Rows are points. To make a cloud, some directions were put in groups of two or more. Within a group, all points are equally far from the middle, so they leave a hole (a ring in 2 directions, a hollow ball in 3). The other directions are filled evenly. Then the cloud was stretched, turned, moved and blurred a little. Count the holes, and give their numbers of directions, smallest first.

Cloud (13 x 2):
18 -48
28 -42
-49 -33
19 -48
-56 -20
-55 18
8 45
-59 4
46 -15
-24 44
-50 -32
47 -5
16 43
Holes: 1 (2)

Cloud:
-19 19
-31 -14
37 -2
26 -38
-50 7
-19 3
-30 -60
-36 -37
17 26
1 18
-17 -47
-8 -39
-12 -45
-32 9
-10 -48
Holes: 0

Cloud, 22 rows:
-4 15 25
-15 -4 28
-7 -9 40
31 -20 -23
-4 -3 41
14 34 -14
-21 -15 -45
-6 15 25
13 -30 -18
7 -4 53
16 21 -60
35 -1 -30
-30 -5 2
-1 39 -16
-27 -5 8
-9 37 -10
41 -5 -22
-6 30 4
27 26 -6
10 34 -8
-27 -15 -34
-8 25 11
Holes: 1 (2)

Cloud (19 x 3):
-22 -17 -12
0 9 25
-21 -17 18
-9 -50 32
14 3 45
-5 -39 27
3 27 -7
-6 41 7
31 36 -21
-15 -24 0
-12 -8 32
30 -16 6
-17 -30 -35
38 -33 10
13 -21 26
-14 3 -11
15 -19 7
-36 -18 21
14 -60 27
Holes: 0

Cloud (20 x 3):
-6 -20 -32
57 14 -10
2 -21 50
49 7 33
16 43 -9
17 -38 -21
40 39 9
-12 10 -30
60 7 -8
23 22 -32
-44 -6 21
6 38 -17
-4 -45 10
-30 -33 10
30 44 13
-8 32 44
55 -10 19
31 6 48
52 -10 -22
-8 -18 51
Holes: 1 (3)

Cloud, 31 rows:
-27 16 -6 33
9 -4 -31 -32
-15 2 -4 -37
-33 19 -8 -20
35 -13 17 13
34 -1 13 6
25 -22 -21 -30
13 -43 -8 -26
-38 -25 -23 11
-21 -20 -46 6
8 -21 -7 54
-44 -1 -10 16
7 -18 31 4
-4 4 23 -17
38 -12 -20 -16
-11 -4 8 -34
9 -2 28 -4
-43 -16 -17 12
-40 -19 -26 8
-38 21 -6 10
-20 29 6 -6
12 17 -34 22
10 30 -9 13
12 -49 -8 -21
9 -12 -28 48
14 -60 -21 4
-10 3 18 -25
42 -18 -16 -12
6 2 -40 -22
-2 -54 -3 -11
11 12 -39 22
Holes: 2 (2, 2)

Cloud (31 x 4):
15 -38 -37 -30
29 -7 -8 51
-40 41 39 -20
-30 -4 17 31
19 26 -22 39
-51 -2 -6 -1
-23 -21 -7 -29
32 17 37 -7
-12 23 -55 4
-30 -23 7 11
26 -28 -29 -27
40 -8 44 24
16 25 -11 60
12 16 25 -17
1 -27 3 -31
-22 -13 -58 26
29 13 20 6
-36 32 1 23
-40 -16 44 20
-27 -18 42 43
-28 0 -30 -10
28 52 12 -11
-24 -17 42 52
26 15 22 51
36 -8 -50 27
31 8 22 -7
-24 -39 -35 -15
-21 -21 36 4
-27 5 -13 57
-49 -6 54 14
-29 25 -49 -3
Holes: 0

Cloud:
-14 -19 14 -38 8 23
-6 -24 39 23 22 -9
15 1 -30 -18 -31 29
-23 12 34 -23 27 0
10 -35 -24 12 22 -27
28 -27 33 16 25 -25
-38 7 -6 16 -7 9
2 8 27 32 -23 29
-29 0 40 15 3 -28
-18 -24 41 12 10 -18
9 -14 53 -5 27 -18
33 9 8 7 11 39
-3 -27 45 19 17 -9
-22 0 21 -26 28 19
-18 2 -31 -30 6 -10
-31 -10 26 4 -6 -33
19 23 24 39 -1 -23
8 0 24 -32 -19 43
17 28 13 10 3 41
31 -33 -16 13 -25 -4
-3 28 20 -15 -19 44
-9 18 44 19 20 -35
-11 14 6 -4 46 9
-10 -36 14 10 0 24
25 -47 -11 8 -12 -18
23 11 18 26 0 34
37 24 16 -7 -9 -23
28 -9 60 3 0 1
11 -6 42 -26 33 8
28 37 26 -8 3 -10
35 -32 3 20 18 -11
-38 -5 -18 -6 3 10
-24 37 15 -12 -2 26
30 -28 -16 1 27 9
-2 6 17 25 -26 38
31 -17 0 9 -39 -22
-30 -10 28 0 -5 -33
17 -10 -12 -33 38 -12
-24 -36 -16 7 -1 -8
28 15 -29 -9 -11 16
10 15 5 34 8 -42
33 -40 -18 11 -2 -7
37 8 31 -23 14 26
-13 30 11 13 -9 40
2 8 42 6 -41 -1
14 32 32 11 8 -36
-10 20 -19 -21 -30 21
38 -12 50 -3 14 -10
7 26 18 41 3 3
13 -35 -12 9 -33 16
-18 14 16 -13 41 14
37 10 30 -22 14 28
-17 -3 27 33 29 -16
-10 -22 8 -30 6 37
Holes: 3 (2, 2, 2)

Cloud:
-10 -19 -8 30 18 -35
-8 -8 -8 43 -11 15
-4 4 26 8 30 -11
26 -12 -24 -16 -10 14
-44 27 12 14 20 0
-9 -4 33 37 0 -5
1 -44 -4 38 -11 -25
-7 13 -36 22 -18 -11
-11 -15 42 29 2 -12
-5 -27 -7 -11 29 -2
0 -17 -8 -34 -11 -6
-28 14 -34 9 -16 -8
-18 29 4 -9 41 -2
-24 2 -31 7 36 -11
-8 -3 13 -15 14 -49
14 -8 -33 -11 -20 -28
5 30 29 21 28 -24
-40 -7 -20 8 -9 -11
22 -5 -3 3 2 38
4 20 22 23 22 8
-22 -28 40 16 1 -11
1 36 -5 4 -6 23
1 1 -33 28 -15 -9
-8 22 -27 -22 13 -27
-37 10 -40 7 14 -5
28 13 2 9 -9 -51
-5 10 32 2 22 -60
-16 9 -17 20 -32 -10
-16 -2 17 41 11 20
-17 23 -41 22 -12 7
-24 23 -1 -17 16 18
9 14 14 15 31 7
-45 9 7 16 2 -16
-19 2 -14 48 22 5
-16 27 2 20 -33 -25
22 -14 4 7 13 28
-17 -35 -30 13 29 9
-14 12 21 54 -10 -45
-40 -17 0 23 2 -26
-32 18 -37 5 -1 -24
-24 -11 22 -2 16 10
6 8 13 11 34 -17
2 22 -19 -27 1 -15
-42 22 27 13 -2 -41
-19 33 14 -10 31 -23
3 8 -13 28 32 -26
-6 -11 41 5 13 -33
-1 -21 2 12 20 -44
Holes: 2 (2, 2)

Cloud, 86 rows:
21 16 19 23 1 -21 -17 -31
13 30 -15 -27 41 -3 -9 -18
21 0 -27 16 -13 -24 -35 -9
10 5 6 32 -32 5 -17 -4
1 48 -1 -19 35 -2 1 -12
-2 18 -24 26 15 -4 -24 -29
17 23 -24 21 10 2 -11 -35
-7 17 -36 10 27 -5 -32 -12
40 -3 -20 34 -8 6 -17 4
30 6 -40 23 1 -1 -35 -8
-14 9 11 -17 20 -31 -25 -15
-20 15 11 14 8 -13 -5 12
11 12 -30 -17 15 -32 -26 12
-2 27 33 -22 9 -27 -5 -20
10 52 -2 21 -1 5 -33 14
4 36 15 -5 -24 8 3 9
11 17 -15 -5 -1 -5 -21 -42
22 5 -2 17 33 -10 -15 -31
9 -9 -8 -25 20 27 11 -3
3 44 -21 16 -21 -7 -33 6
20 -1 -18 31 38 -2 -2 -3
24 -29 -14 2 17 -37 -18 4
33 -18 -11 27 -13 -12 -38 13
16 21 31 10 -21 -10 2 -10
21 0 21 8 -28 14 -4 -2
21 23 -22 -29 -12 -18 -22 8
29 6 -5 21 13 -1 -36 -27
23 -21 -8 9 -12 -24 18 8
27 31 -25 5 27 -5 -7 -31
-19 34 8 1 6 -17 9 -9
24 -17 12 -25 3 -25 2 31
19 -3 3 -18 -25 -12 -44 21
22 23 11 30 -10 -23 -32 5
36 -6 0 22 13 -30 -21 -1
22 11 -16 5 -12 32 8 -4
27 -33 -23 7 2 -26 -30 3
0 19 6 5 -20 -16 -31 -34
5 49 -4 -3 -1 -17 21 -11
-2 -21 -24 -3 -29 -3 -7 -4
21 18 -28 -26 -10 -6 19 -8
36 23 -13 23 17 -8 19 9
16 -20 8 -24 41 -10 16 3
2 -18 -6 -11 22 -28 -31 -20
-16 15 -11 18 9 1 -49 -10
-13 2 -5 1 -34 5 -15 21
-6 17 9 -24 -17 2 -41 -19
26 -34 -6 -7 -27 6 -34 13
-4 16 8 33 -22 -3 -20 -14
6 -14 -10 24 9 -19 17 15
-9 15 -24 19 -9 -21 -10 19
-1 -23 -16 9 23 1 19 -7
20 23 -4 -7 52 -19 5 -6
25 19 -38 9 16 -7 -31 -20
1 -1 -21 -29 -4 18 2 -18
4 12 -29 -26 26 -11 -35 -3
19 -3 -32 0 -6 -24 -41 -5
34 -43 -4 3 -6 -11 -28 15
-1 -11 -38 6 21 17 -36 13
45 14 17 -11 -1 -15 13 -11
18 10 0 -2 14 -38 -18 25
-18 5 -18 2 3 25 -26 -10
16 18 3 21 -4 -2 -60 -11
9 3 17 -10 -30 9 -2 22
18 15 -17 4 27 -42 -13 -11
-16 34 -3 -3 -11 24 -15 3
37 28 -34 -5 -4 8 -16 14
26 -6 -32 38 20 1 -12 2
-3 5 17 -27 1 22 -22 6
13 -25 -45 18 5 -4 5 9
29 -4 4 -14 -28 11 -39 -2
12 14 -29 23 -14 -18 -11 -16
-1 1 -21 18 -3 15 -39 36
21 23 14 30 1 -9 12 -9
-18 2 -16 5 -27 16 -20 11
22 40 12 -19 25 -30 3 -22
10 14 -6 28 5 32 -8 7
40 -2 12 -19 -4 -4 -26 21
-8 -8 -27 -23 -8 -16 9 20
15 0 -39 17 -9 15 6 -8
-18 -24 -11 -17 -10 -16 1 3
12 -15 15 -18 18 -42 -20 -1
25 -45 2 1 0 -21 -20 19
23 -31 6 -11 -19 -5 -20 -21
17 30 -27 -2 -30 13 -20 7
-8 43 14 -16 1 17 -14 -6
18 -25 -19 -19 -21 -6 -38 -6
Holes: 2 (4, 4)

Cloud (76 x 8):
11 24 6 -12 22 5 -14 32
-27 7 -15 -37 3 6 -14 51
-39 2 8 -27 -6 39 15 -22
-31 -6 -28 -26 2 -21 -14 -20
23 -12 23 -40 -18 7 -10 3
16 -3 -4 -49 -36 19 -20 -8
14 27 -33 -2 -25 -5 14 5
8 13 30 -46 22 -2 6 4
-1 -38 -26 -40 -15 13 -2 -7
-26 13 -29 -3 -20 19 19 -26
10 3 1 2 -28 -15 29 3
-21 -20 23 4 -27 9 4 -16
26 0 2 -52 -22 -40 -26 -32
-2 -13 -8 -10 40 -5 -18 -32
-12 3 -31 6 7 42 27 -4
12 8 5 -10 16 3 -7 36
-4 23 -21 -19 -1 29 -1 -23
18 16 52 -23 -20 -13 -12 8
24 -16 -8 -15 -20 -7 -26 -23
-13 24 -18 -56 16 18 -6 -7
-10 13 -21 6 -12 55 -6 12
-14 -8 29 12 10 -16 9 1
9 2 9 -11 -9 13 1 -46
-14 31 37 -22 -44 -5 -18 4
-4 14 -5 -16 -8 -22 -37 21
-11 -22 -18 -32 1 -20 -33 -13
-11 16 -51 6 -24 15 18 -3
4 3 -7 -60 11 1 -39 -17
-22 16 -11 -12 -32 10 -23 8
-1 17 12 -52 -12 -19 4 15
8 -3 19 -32 37 31 -5 15
-4 -4 -32 17 -4 -2 -18 -3
-33 -13 -43 -11 -11 -2 -3 34
3 6 -19 -6 -29 44 -2 -18
-33 5 -12 -24 8 11 11 -36
-22 38 11 -9 -30 60 14 14
14 -40 -2 -45 1 -22 -26 9
-4 -12 -17 -49 20 -37 15 9
20 -5 -8 -59 -19 -13 3 -18
-9 16 -9 -23 -5 30 22 17
8 -13 -3 -9 -36 -18 -28 26
37 -9 13 -32 -2 -33 -17 -13
-13 3 24 -19 18 13 -14 -31
8 -9 -14 -26 -18 23 34 -26
5 -7 29 -35 -20 -37 6 -23
8 7 22 -15 35 28 -1 -32
-30 -14 5 -2 9 13 3 -22
-35 12 -12 -11 33 -9 7 4
-38 -27 17 -23 -19 31 -8 0
-4 27 -18 3 -31 18 -22 25
4 27 26 -41 -39 1 0 24
-29 -21 -14 -20 20 -40 -9 -17
-46 -5 -29 -1 22 18 28 4
-1 15 -19 9 -44 -2 -13 1
11 12 -32 -18 24 26 -2 3
-20 9 -37 -7 -18 27 -14 8
-42 -4 -24 -10 6 31 -9 31
-25 -1 -25 -9 -2 2 34 15
-26 -29 15 -57 17 4 -31 0
17 7 -13 -28 31 4 1 -41
-29 16 2 -33 13 46 10 13
-41 4 -30 -55 6 23 -29 12
2 -11 0 -8 -9 15 21 35
-39 -35 -4 -17 -27 2 21 -27
9 -10 4 -29 12 -51 0 -2
-5 3 46 -35 -6 -29 27 -16
4 20 -13 -55 -12 -4 -2 22
-3 -49 13 0 1 21 28 -23
-33 -4 -46 -37 22 17 11 -4
-9 -18 29 -43 12 0 -19 -18
2 27 17 -12 12 4 7 18
-1 23 36 1 -11 -24 9 -13
-54 -11 24 -26 8 5 -12 4
-31 4 -15 -36 12 40 13 6
-6 2 7 4 -30 -5 3 19
2 -25 15 -34 -32 -27 2 -12
Holes: 1 (3)
